Rows are points. The points of each table are mixes of a few directions, plus a little noise. How many directions does each table use, and how many do they share? Where both have some left over, give the other angles between the two spaces (their principal angles), to ten degrees, smallest first.

First:
|  10 | -47 |
|  -2 |  13 |
|  -7 |  32 |
|  -1 |   0 |
Second, 7 rows:
|  13 |   3 |
|  24 |   5 |
| -26 |  -5 |
| -60 | -12 |
|   9 |   2 |
|  19 |   4 |
|  23 |   4 |
Directions: first 1, second 1, shared 0; angles 90

First:
|  46 |  28 | -17 | -24 |
|  -8 | -11 |   2 |  23 |
|   2 |  27 |  11 |  -4 |
| -20 | -34 |  -4 |  -2 |
|   9 |  21 |   4 | -13 |
|   2 |  23 |  11 |   6 |
|  -6 |   5 |   8 |  25 |
| -25 | -60 | -15 |  -9 |
Second (8 x 4):
| -49 |  18 |  37 |   0 |
|  28 |  12 |  -8 |  18 |
|  -6 |  -8 |   4 |  40 |
|   6 |  -3 |  -9 | -30 |
|  12 | -21 | -15 |  16 |
|  11 |   8 |  -1 |   7 |
| -27 |  11 |  16 | -39 |
|  25 | -17 | -24 | -12 |
Directions: first 3, second 3, shared 3

First:
|  16 |  -1 |  -1 | -22 | -28 | -12 |   9 |  -4 |
| -13 |  21 |  -8 |  12 |   4 |  24 |   4 |   4 |
| -20 |  26 |  -8 |  26 |  20 |  22 |  -3 |  13 |
|  -2 |  27 | -10 |   3 | -12 |   6 |   7 |  11 |
|   2 | -20 |   6 |  -7 |   2 |   5 |   0 | -14 |
|  10 |  17 |  -6 |  -8 | -20 | -18 |   5 |  12 |
|   3 | -15 |   4 | -10 |  -5 |   9 |   3 | -14 |
|   4 | -34 |  12 | -10 |   6 |   0 |  -4 | -19 |
|  -1 | -21 |  13 |  16 |  33 | -35 | -21 |  10 |
Second, 8 rows:
|  -3 |  18 |  -2 |  14 |  27 |   8 | -16 |   1 |
|   1 | -11 |   2 | -10 | -17 |  -5 |  10 |   0 |
|  -3 |  18 |  -3 |  14 |  28 |   8 | -16 |   1 |
|  -1 |  12 |  -1 |  10 |  18 |   5 | -10 |   0 |
|  -1 |   7 |  -1 |   5 |  10 |   3 |  -6 |   0 |
|   2 | -14 |   2 | -11 | -20 |  -6 |  12 |  -1 |
|  -2 |  10 |  -2 |   8 |  15 |   5 |  -9 |   0 |
|   6 | -40 |   6 | -32 | -60 | -18 |  35 |  -2 |
Directions: first 3, second 1, shared 0; angles 30

First, 8 rows:
|  10 | -16 |  46 |  -2 | -23 | -16 |  33 |  30 | -25 |   5 | -15 | -12 |
| -12 |   8 | -17 |  -8 |  21 |  -6 | -19 | -14 |   8 |  23 |  25 |  16 |
| -30 |  14 | -24 |  -1 |  -1 | -13 |  -9 | -19 |  15 |  14 |  29 |   9 |
|   9 |  -4 |  24 |  -4 |   7 |  27 |  -4 |  -4 |  13 |  -4 | -37 |   3 |
|  19 | -17 |   6 |   0 | -18 |  39 |   9 |  -4 |   1 | -26 | -20 | -24 |
|  12 |  17 | -39 |  32 | -10 | -17 |   3 |  14 |  -7 | -53 | -12 |  -8 |
| -28 |  17 | -22 |  -5 |  18 | -13 | -21 | -21 |  19 |  25 |  27 |  21 |
|  20 | -19 |  26 | -11 |   5 |  -2 |   8 |  18 | -24 |  16 |   4 |  -5 |
Second, 9 rows:
|  12 |  14 | -15 |  -2 |  22 | -19 |  -1 |  11 |  -7 |  -8 |  -6 |   7 |
|  24 |   8 | -13 |  22 |  24 | -23 | -15 |  23 | -19 | -15 |  -5 |  14 |
| -13 | -11 |  13 |  -3 | -19 |  18 |   4 | -12 |   9 |   9 |   5 |  -7 |
| -29 |   6 |   2 | -49 | -15 |  16 |  29 | -30 |  27 |  20 |   1 | -20 |
|  -4 |  -7 |   7 |   4 | -10 |   8 |  -2 |  -3 |   2 |   2 |   3 |  -1 |
| -25 |  18 | -10 | -60 |   0 |   3 |  33 | -25 |  26 |  18 |  -4 | -19 |
|  21 | -19 |  13 |  56 |  -4 |   0 | -30 |  21 | -23 | -15 |   5 |  16 |
|  31 |  -9 |   1 |  55 |  13 | -15 | -31 |  32 | -29 | -21 |   1 |  21 |
| -16 |   0 |   4 | -23 | -12 |  12 |  14 | -17 |  14 |  12 |   1 | -11 |
Directions: first 5, second 2, shared 1; angles 70

First (11 x 18):
|  10 |  -5 |   0 |   7 |  15 |   6 |  -1 |  25 |  -2 |  16 |  -6 | -11 |  -4 | -26 |   9 |  -9 |  -7 |   0 |
|   7 |  -2 |   8 |  -2 |   6 |   5 |   5 |   5 |  -3 |   3 |  -3 | -11 |  -3 | -16 |  -1 | -13 |  -5 |  -7 |
|  -3 |  -2 | -19 |  15 |   8 |  -4 | -14 |  25 |   5 |  17 |  -3 |  10 |   2 |  -1 |  17 |  17 |   2 |  19 |
|  10 |  -2 |  18 |  -9 |   4 |   8 |  12 |  -6 |  -6 |  -5 |  -2 | -18 |  -5 | -17 |  -9 | -22 |  -6 | -17 |
| -24 |  11 |  -2 | -14 | -34 | -14 |   2 | -56 |   6 | -36 |  15 |  26 |  10 |  60 | -20 |  23 |  16 |   2 |
|  23 |  -5 |  30 | -12 |  15 |  17 |  20 |   5 | -12 |   2 |  -6 | -36 | -11 | -45 | -10 | -44 | -15 | -30 |
| -14 |   1 | -33 |  21 |   0 | -12 | -24 |  23 |  11 |  16 |   0 |  28 |   7 |  20 |  22 |  37 |   9 |  32 |
|  -2 |  -1 | -14 |  11 |   5 |  -3 | -10 |  18 |   4 |  12 |  -2 |   8 |   1 |  -1 |  12 |  12 |   1 |  13 |
|  -7 |  -1 | -22 |  15 |   4 |  -6 | -16 |  21 |   6 |  14 |  -2 |  16 |   4 |   7 |  17 |  22 |   4 |  21 |
|   4 |   0 |   9 |  -6 |   0 |   3 |   7 |  -7 |  -3 |  -5 |   0 |  -8 |  -2 |  -5 |  -6 | -10 |  -2 |  -9 |
|  -5 |   6 |  24 | -25 | -22 |   0 |  19 | -53 |  -4 | -36 |  10 |  -4 |   1 |  23 | -30 | -13 |   3 | -24 |
Second:
|   4 |   1 |  11 |   2 |   1 |  16 |  15 | -20 | -13 |  -5 |  -8 | -19 |  -2 |   6 | -10 | -11 |  25 |   3 |
|  20 |   9 | -10 |  -8 |   6 | -15 | -20 |  25 |  28 | -18 | -39 |  31 |  16 | -16 |  10 |  52 |  -3 |  33 |
|  -2 |   1 | -17 |   2 |  14 | -15 |  30 |   9 |  -3 |  41 |  -8 | -14 | -12 |  -5 | -14 | -24 | -16 | -14 |
| -11 | -17 |   7 |  24 | -10 |  -4 |  -6 |   9 |  -4 |  19 |  13 |   5 | -12 |  12 |  -8 | -15 |   2 |  -9 |
|  -1 | -11 |   3 |  -1 |  11 |   4 |  -1 | -10 |   8 | -19 |  38 |   1 |   6 |   8 |  18 |  -1 | -23 | -15 |
|   9 |  18 | -30 | -15 |   6 | -25 |   0 |   3 |  -1 | -14 | -30 |  18 |   8 |   2 |  -9 |  13 | -11 |  27 |
|   2 | -11 |   6 |   6 |  10 |   4 |   3 |  -1 |   9 |  -4 |  19 |   0 |   2 |   3 |  10 |   3 | -12 | -10 |
| -21 |   9 |  32 | -10 | -36 |  35 | -21 | -14 | -26 |   1 |  15 | -23 |  -5 |  -9 |   3 | -19 |  38 | -15 |
Directions: first 2, second 6, shared 0; angles 40, 40

First:
|  -1 | -14 |  13 |  14 | -27 |   5 | -17 |   6 | -18 | -18 | -34 | -16 |   1 |  16 |  28 |  -6 |   0 |  42 |   7 |  35 | -15 |   2 |  10 |   0 | -17 |  30 |  42 | -42 | -60 |  12 | -37 | -13 |
|   0 |   8 |  -8 |  -9 |  17 |  -3 |  11 |  -4 |  11 |  12 |  21 |  10 |  -1 | -10 | -18 |   4 |   0 | -26 |  -5 | -22 |  10 |  -1 |  -6 |   0 |  11 | -19 | -27 |  27 |  38 |  -7 |  23 |   8 |
|   0 |   2 |  -3 |  -2 |   5 |  -1 |   3 |  -1 |   3 |   3 |   7 |   3 |   0 |  -3 |  -6 |   1 |   0 |  -8 |  -1 |  -7 |   3 |   0 |  -2 |   0 |   4 |  -6 |  -8 |   8 |  12 |  -3 |   7 |   3 |
|   0 |   7 |  -6 |  -6 |  13 |  -2 |   8 |  -3 |   8 |   9 |  16 |   8 |  -1 |  -7 | -14 |   3 |   0 | -20 |  -3 | -16 |   7 |  -1 |  -5 |   0 |   8 | -14 | -20 |  20 |  28 |  -5 |  18 |   6 |
|   0 |  -3 |   2 |   3 |  -5 |   1 |  -3 |   1 |  -4 |  -4 |  -7 |  -3 |   0 |   3 |   6 |  -1 |   0 |   8 |   2 |   7 |  -3 |   0 |   2 |   0 |  -3 |   6 |   8 |  -8 | -12 |   2 |  -7 |  -3 |
|   1 |  13 | -12 | -13 |  25 |  -4 |  16 |  -5 |  16 |  17 |  31 |  15 |  -1 | -15 | -26 |   5 |   0 | -39 |  -7 | -32 |  14 |  -1 |  -9 |   1 |  16 | -28 | -39 |  39 |  55 | -11 |  34 |  12 |
|   0 |   5 |  -5 |  -5 |  10 |  -2 |   6 |  -2 |   7 |   7 |  13 |   6 |  -1 |  -6 | -11 |   2 |   0 | -16 |  -2 | -13 |   6 |  -1 |  -4 |   0 |   6 | -12 | -16 |  15 |  22 |  -5 |  14 |   5 |
|   0 | -12 |  11 |  12 | -24 |   4 | -16 |   5 | -15 | -16 | -30 | -14 |   1 |  14 |  25 |  -5 |   0 |  37 |   6 |  31 | -14 |   1 |   9 |   0 | -15 |  27 |  37 | -37 | -53 |  11 | -33 | -11 |
|   0 |   2 |  -2 |  -2 |   4 |  -1 |   3 |  -1 |   3 |   3 |   6 |   3 |   0 |  -2 |  -5 |   1 |   0 |  -7 |  -1 |  -6 |   3 |   0 |  -2 |   0 |   3 |  -5 |  -7 |   7 |  10 |  -2 |   6 |   2 |
|  -1 | -10 |   9 |  10 | -20 |   3 | -13 |   4 | -13 | -14 | -25 | -11 |   1 |  12 |  21 |  -4 |   0 |  30 |   5 |  25 | -11 |   1 |   7 |   0 | -12 |  22 |  30 | -30 | -44 |   8 | -27 |  -9 |
|   0 |   0 |  -1 |  -1 |   1 |  -1 |   1 |   0 |   1 |   1 |   2 |   1 |   0 |  -1 |  -2 |   0 |   0 |  -2 |   0 |  -2 |   1 |   0 |   0 |   0 |   1 |  -2 |  -2 |   2 |   3 |  -1 |   2 |   1 |
Second, 10 rows:
|   1 |   2 |   9 | -16 | -23 |  23 |  20 |   9 |  -5 |   4 | -19 |  10 |  37 |  -6 |  -2 |  31 | -18 | -10 | -19 | -10 |  25 |   7 | -11 |   7 |  16 | -15 | -14 |  15 |  23 |  20 |  -9 |  -2 |
|   1 |   7 |  -4 |  -6 |  -7 |   6 |   8 |   3 |  -3 |   2 |  -9 |   2 |  20 |  -3 |  -5 |   8 |  -8 |  -3 |  -8 |  -4 |   9 |   1 |  -7 |   2 |   8 |  -2 |  -5 |  -2 |   6 |   6 |   3 |  -2 |
|  10 |  32 | -27 |   1 |  -7 | -15 |  13 | -12 |   4 |   0 | -24 |  14 |  45 |   2 |   2 |  16 |   7 |  15 | -21 |   1 |  18 |   2 |  -6 |  21 |  32 | -15 | -32 |   4 |  17 |   9 |  20 |  -6 |
|  -3 | -18 |  24 |  -9 | -16 |  24 |   8 |   9 |  -4 |   3 |  -2 |   3 |   0 |  -3 |   3 |  20 | -12 | -12 |  -3 |  -8 |   9 |   4 |  -2 |  -2 |  -4 |  -8 |   2 |  17 |  12 |  11 | -21 |   2 |
|   3 |  -8 |   4 |  17 |   5 | -15 | -10 | -14 |   8 |  -4 |   5 |   6 | -24 |  11 |  19 |   0 |  21 |  14 |   6 |  11 |  -9 |  -3 |  15 |   7 |  -2 |  -8 |  -8 |  16 |   0 |  -6 |  -5 |   1 |
|  -5 |   0 | -14 |   8 |  28 | -20 | -19 |   0 |   0 |  -2 |  24 | -19 | -34 |   1 | -13 | -43 |   9 |   2 |  22 |   6 | -30 |  -8 |   4 | -17 | -22 |  28 |  29 | -32 | -33 | -24 |  15 |   1 |
|   1 |   4 |   2 |  -7 | -10 |   9 |   9 |   3 |  -2 |   1 | -11 |   5 |  20 |  -2 |   0 |  16 |  -8 |  -3 | -10 |  -4 |  14 |   3 |  -6 |   5 |  10 |  -8 | -10 |   7 |  11 |  10 |  -2 |  -1 |
|  -7 | -12 |   1 |   4 |  23 |  -8 | -19 |   6 |  -2 |  -2 |  28 | -21 | -44 |  -1 | -12 | -41 |   4 |  -6 |  26 |   3 | -31 |  -7 |   5 | -23 | -31 |  29 |  35 | -27 | -32 | -22 |   4 |   3 |
|  -3 | -19 |  25 |  -8 | -15 |  24 |   6 |   8 |  -3 |   2 |  -2 |   4 |  -3 |  -3 |   7 |  20 | -12 | -11 |  -3 |  -6 |   9 |   4 |   0 |  -1 |  -4 | -11 |   1 |  19 |  12 |  11 | -22 |   2 |
|   2 |  11 | -21 |  15 |  20 | -28 | -14 | -13 |   6 |  -5 |   9 |  -5 | -16 |   6 |   1 | -25 |  20 |  14 |   9 |  11 | -17 |  -6 |   8 |   0 |  -3 |  10 |   2 | -15 | -17 | -16 |  18 |  -1 |
Directions: first 1, second 3, shared 0; angles 70

First (10 x 32):
|  -7 |   2 |   1 |   5 |   0 | -16 | -13 |   3 |  -8 |  -6 |  10 |   3 |  -1 |   5 |  -9 |   3 |  10 |   9 |  -1 |  14 |  -3 |   1 |  -4 |  -3 |  11 |   1 |  -1 |   8 |   6 |   6 |   5 |  -2 |
|  -6 |   2 |   1 |   4 |   0 | -14 | -10 |   3 |  -7 |  -5 |   9 |   2 |   0 |   5 |  -8 |   2 |   9 |   8 |  -1 |  12 |  -3 |   0 |  -3 |  -3 |  10 |   1 |  -1 |   7 |   5 |   5 |   3 |  -2 |
|   4 |  -1 |  -1 |  -3 |   0 |  10 |   8 |  -2 |   5 |   3 |  -6 |  -2 |   1 |  -3 |   6 |  -1 |  -6 |  -5 |   1 |  -9 |   2 |   0 |   2 |   2 |  -7 |  -1 |   0 |  -5 |  -3 |  -3 |  -2 |   1 |
|  -5 |   2 |   0 |   3 |   0 | -11 |  -9 |   2 |  -5 |  -5 |   6 |   1 |   0 |   3 |  -6 |   2 |   7 |   6 |  -1 |  10 |  -2 |   0 |  -2 |  -2 |   8 |   1 |  -1 |   5 |   3 |   4 |   3 |  -1 |
| -10 |   4 |   2 |   7 |   0 | -22 | -18 |   4 | -11 |  -9 |  13 |   3 |  -1 |   7 | -13 |   3 |  14 |  13 |  -2 |  20 |  -4 |   0 |  -5 |  -5 |  16 |   2 |  -1 |  11 |   8 |   7 |   5 |  -3 |
|  17 |  -5 |  -3 | -13 |   0 |  39 |  31 |  -7 |  19 |  15 | -23 |  -6 |   2 | -13 |  22 |  -6 | -25 | -22 |   4 | -33 |   7 |  -1 |   8 |   8 | -28 |  -3 |   2 | -19 | -13 | -13 | -10 |   5 |
| -13 |   4 |   2 |  10 |   0 | -30 | -24 |   5 | -14 | -11 |  18 |   4 |  -2 |  10 | -17 |   5 |  20 |  18 |  -3 |  27 |  -5 |   1 |  -6 |  -6 |  22 |   2 |  -1 |  15 |  10 |  10 |   7 |  -4 |
| -11 |   4 |   2 |   8 |   0 | -27 | -22 |   5 | -14 | -11 |  17 |   4 |  -1 |   8 | -17 |   5 |  18 |  16 |  -2 |  24 |  -5 |   1 |  -6 |  -6 |  20 |   2 |  -1 |  14 |   9 |   9 |   8 |  -4 |
|  26 |  -9 |  -4 | -20 |   1 |  60 |  47 | -10 |  30 |  23 | -36 |  -8 |   3 | -19 |  35 |  -9 | -39 | -34 |   5 | -53 |  11 |  -1 |  12 |  12 | -43 |  -6 |   3 | -30 | -20 | -20 | -15 |   7 |
|   5 |  -1 |  -1 |  -4 |   0 |  13 |  10 |  -2 |   6 |   5 |  -7 |  -2 |   1 |  -4 |   7 |  -2 |  -8 |  -7 |   1 | -11 |   3 |   0 |   2 |   3 |  -9 |  -1 |   1 |  -6 |  -4 |  -4 |  -3 |   2 |
Second (9 x 32):
| -10 |   6 | -14 | -10 |  13 |  -1 |   3 |  14 |  -8 |  12 |  -3 |  -4 |   1 |  24 | -22 |   5 | -20 |  -5 |  14 |   7 | -17 | -22 |  11 | -17 |   7 |   0 |  -5 |   4 | -14 | -27 | -15 |   5 |
|  10 |  -6 |  14 |  11 | -13 |   2 |  -4 | -14 |   8 | -13 |   2 |   5 |  -1 | -23 |  21 |  -5 |  20 |   5 | -15 |  -7 |  17 |  22 | -11 |  16 |  -7 |   1 |   5 |  -4 |  14 |  26 |  14 |  -5 |
|   9 |  -5 |  13 |  10 | -12 |   1 |  -3 | -12 |   7 | -11 |   3 |   3 |  -1 | -22 |  19 |  -5 |  17 |   5 | -13 |  -6 |  15 |  21 | -11 |  15 |  -7 |   1 |   4 |  -4 |  12 |  25 |  13 |  -5 |
|  -5 |   3 |  -7 |  -4 |   6 |   0 |   2 |   7 |  -4 |   5 |  -1 |  -2 |   1 |  11 |  -9 |   3 |  -9 |  -3 |   6 |   3 |  -7 | -10 |   5 |  -8 |   3 |   0 |  -2 |   1 |  -6 | -13 |  -7 |   2 |
|  18 | -12 |  27 |  20 | -25 |   3 |  -6 | -27 |  15 | -23 |   6 |   8 |  -2 | -45 |  39 |  -9 |  37 |  11 | -27 | -12 |  30 |  42 | -22 |  30 | -14 |   2 |   9 |  -8 |  27 |  50 |  28 | -10 |
| -10 |   7 | -14 | -10 |  13 |  -1 |   3 |  14 |  -8 |  12 |  -3 |  -4 |   1 |  24 | -21 |   6 | -19 |  -6 |  13 |   7 | -16 | -23 |  12 | -15 |   7 |  -1 |  -5 |   4 | -13 | -26 | -15 |   6 |
|  -5 |   2 |  -7 |  -5 |   7 |   0 |   1 |   7 |  -4 |   6 |  -2 |  -3 |   0 |  12 | -11 |   3 | -10 |  -3 |   6 |   3 |  -8 | -10 |   6 |  -8 |   4 |  -1 |  -2 |   2 |  -7 | -13 |  -7 |   2 |
|  -7 |   4 |  -9 |  -7 |   9 |   0 |   2 |   9 |  -5 |   8 |  -2 |  -2 |   1 |  17 | -14 |   5 | -14 |  -3 |  10 |   5 | -12 | -15 |   7 | -11 |   5 |  -1 |  -4 |   4 | -10 | -19 | -12 |   4 |
|  -2 |   1 |  -2 |  -2 |   3 |   0 |   1 |   2 |  -2 |   2 |  -1 |  -1 |   0 |   3 |  -3 |   1 |  -4 |   0 |   3 |   1 |  -3 |  -4 |   2 |  -2 |   0 |   0 |  -2 |   1 |  -2 |  -5 |  -2 |   2 |
Directions: first 1, second 1, shared 0; angles 90

First:
|  -4 |  -6 |  -1 |  10 |   4 |   0 | -25 | -19 | -12 |   2 | -17 |  -4 | -10 |   2 | -22 |   1 | -13 |   2 |  19 |  14 |   7 |   6 |   3 | -12 |   1 |  -2 |   7 | -14 |  18 | -11 | -12 | -15 |
|   4 |   0 |  12 |  -2 |   1 |   0 |  -3 |  12 |  -2 |  16 |   1 |   1 |   7 |  -1 |   1 |   0 |   6 |   3 |  18 |  -6 |  -9 |   5 | -12 |  -8 |   5 |  10 |   3 |  12 |   7 |  -3 |   8 |  -2 |
|  -9 |   7 |  -4 |   3 |   8 |   4 | -11 | -19 |  -5 |  -6 | -10 | -11 |   2 |  -9 |  -3 |  -6 |   0 |  -4 |   5 |   6 |  -2 |   0 |  -6 |   4 |  -9 |  -6 |   6 |  -7 |  -7 |  -1 |  -9 |  -2 |
| -16 | -22 | -41 |  -5 |  -1 | -12 |   3 |   3 |   9 |   3 |  17 |  12 |   9 | -16 |  12 |  10 |   9 | -16 | -60 |  18 |  -2 | -14 |  27 |  21 |  -9 | -16 |  -5 |  -6 | -31 |  34 | -11 |   0 |
|  16 |  12 |   9 |   4 |  10 |   3 |   0 |  15 |   4 |   3 |   3 |  14 |  -9 |  17 |  -7 |   2 |  -2 |  14 |  10 | -24 |   7 |   3 |   0 |  -8 |   5 |   5 |  -2 |  10 |  15 | -12 |   6 |   0 |
|  -1 | -11 |   8 |  -5 | -17 |  -6 |  10 |  11 |  -2 |   8 |   2 |   2 |   5 |   7 |   0 |  -2 |   0 |   7 |   3 |   5 |   6 |  -1 |   3 | -11 |  11 |   7 |  -3 |   0 |   5 |   1 |  14 |  -7 |
|   2 |  11 |  11 |  -5 |  -4 |   1 |  18 |  14 |   4 |  -2 |   4 |   2 |   6 |  11 |   7 |  -9 |   7 |  13 |   1 | -15 |   8 |  -5 |  -3 |  -3 |   4 |   3 |  -1 |   5 |  -4 |  -1 |  18 |   0 |
|   7 |   9 |   3 |   1 |   0 |   9 |   6 | -17 |   4 | -23 |  -2 | -14 | -10 | -11 |  13 |   5 |  -8 | -19 |   3 |   2 | -11 |   5 | -12 |  17 |  -8 |   1 |  -7 |   1 |  -3 |  -6 | -14 |  26 |
Second, 11 rows:
|  -5 |   0 |  -4 |  -4 |  -7 |  -4 |   2 |   0 |  -3 |  -4 |   1 |  -4 |  -2 |   6 |  -1 |  -5 |  -1 |   2 |  -1 |   1 |   5 |  -3 |  -2 |   1 |   4 |   3 |  -1 |   1 |  -5 |  -4 |   1 |  -5 |
|   4 |   1 |   4 |   3 |   5 |   4 |  -2 |   0 |   3 |   3 |  -1 |   3 |   2 |  -5 |   0 |   5 |   1 |  -2 |   1 |  -1 |  -4 |   3 |   1 |  -1 |  -4 |  -3 |   0 |  -1 |   4 |   4 |  -1 |   4 |
|  -1 |   0 |  -1 |  -1 |  -1 |  -1 |   0 |   0 |   0 |  -1 |   1 |  -1 |   0 |   1 |   0 |  -1 |   0 |   1 |   0 |   0 |   1 |   0 |   0 |   0 |   1 |   0 |   0 |   0 |  -1 |   0 |   1 |  -2 |
| -13 |  -1 | -13 | -10 | -17 | -11 |   7 |   2 |  -7 | -11 |   3 | -10 |  -5 |  15 |  -2 | -15 |  -3 |   6 |  -1 |   2 |  13 |  -9 |  -5 |   2 |  11 |   7 |  -2 |   3 | -13 | -12 |   3 | -14 |
|   9 |   1 |   9 |   7 |  12 |   8 |  -4 |  -1 |   5 |   8 |  -2 |   7 |   3 | -11 |   1 |  10 |   2 |  -4 |   1 |  -1 |  -9 |   7 |   3 |  -1 |  -8 |  -5 |   1 |  -2 |  10 |   8 |  -3 |   9 |
| -21 |  -2 | -21 | -16 | -27 | -18 |  10 |   2 | -11 | -17 |   5 | -17 |  -8 |  24 |  -4 | -24 |  -4 |   9 |  -2 |   3 |  20 | -15 |  -8 |   3 |  16 |  11 |  -2 |   4 | -20 | -18 |   6 | -22 |
| -17 |  -2 | -17 | -13 | -22 | -16 |   9 |   1 |  -9 | -15 |   4 | -14 |  -6 |  20 |  -3 | -21 |  -4 |   8 |  -2 |   3 |  18 | -13 |  -7 |   2 |  14 |   8 |  -2 |   3 | -18 | -15 |   5 | -18 |
|  29 |   3 |  29 |  22 |  37 |  25 | -14 |  -3 |  16 |  25 |  -7 |  24 |  11 | -34 |   6 |  34 |   6 | -14 |   2 |  -4 | -28 |  21 |  11 |  -5 | -24 | -14 |   3 |  -6 |  29 |  26 |  -8 |  30 |
|   2 |   1 |   2 |   2 |   3 |   2 |  -2 |   0 |   1 |   1 |  -1 |   2 |   1 |  -2 |   1 |   2 |  -1 |  -1 |   0 |  -1 |  -1 |   1 |   1 |   0 |  -2 |  -1 |   0 |   0 |   1 |   2 |   0 |   3 |
| -12 |  -1 | -13 |  -9 | -16 | -11 |   6 |   1 |  -7 | -10 |   3 | -11 |  -5 |  14 |  -2 | -15 |  -2 |   6 |  -1 |   1 |  12 |  -9 |  -5 |   2 |  10 |   6 |  -1 |   3 | -12 | -11 |   3 | -13 |
|  25 |   3 |  25 |  19 |  33 |  22 | -12 |  -2 |  14 |  21 |  -7 |  20 |   9 | -30 |   5 |  30 |   5 | -12 |   3 |  -4 | -25 |  19 |   9 |  -4 | -21 | -13 |   3 |  -5 |  26 |  22 |  -6 |  27 |
Directions: first 6, second 1, shared 0; angles 50
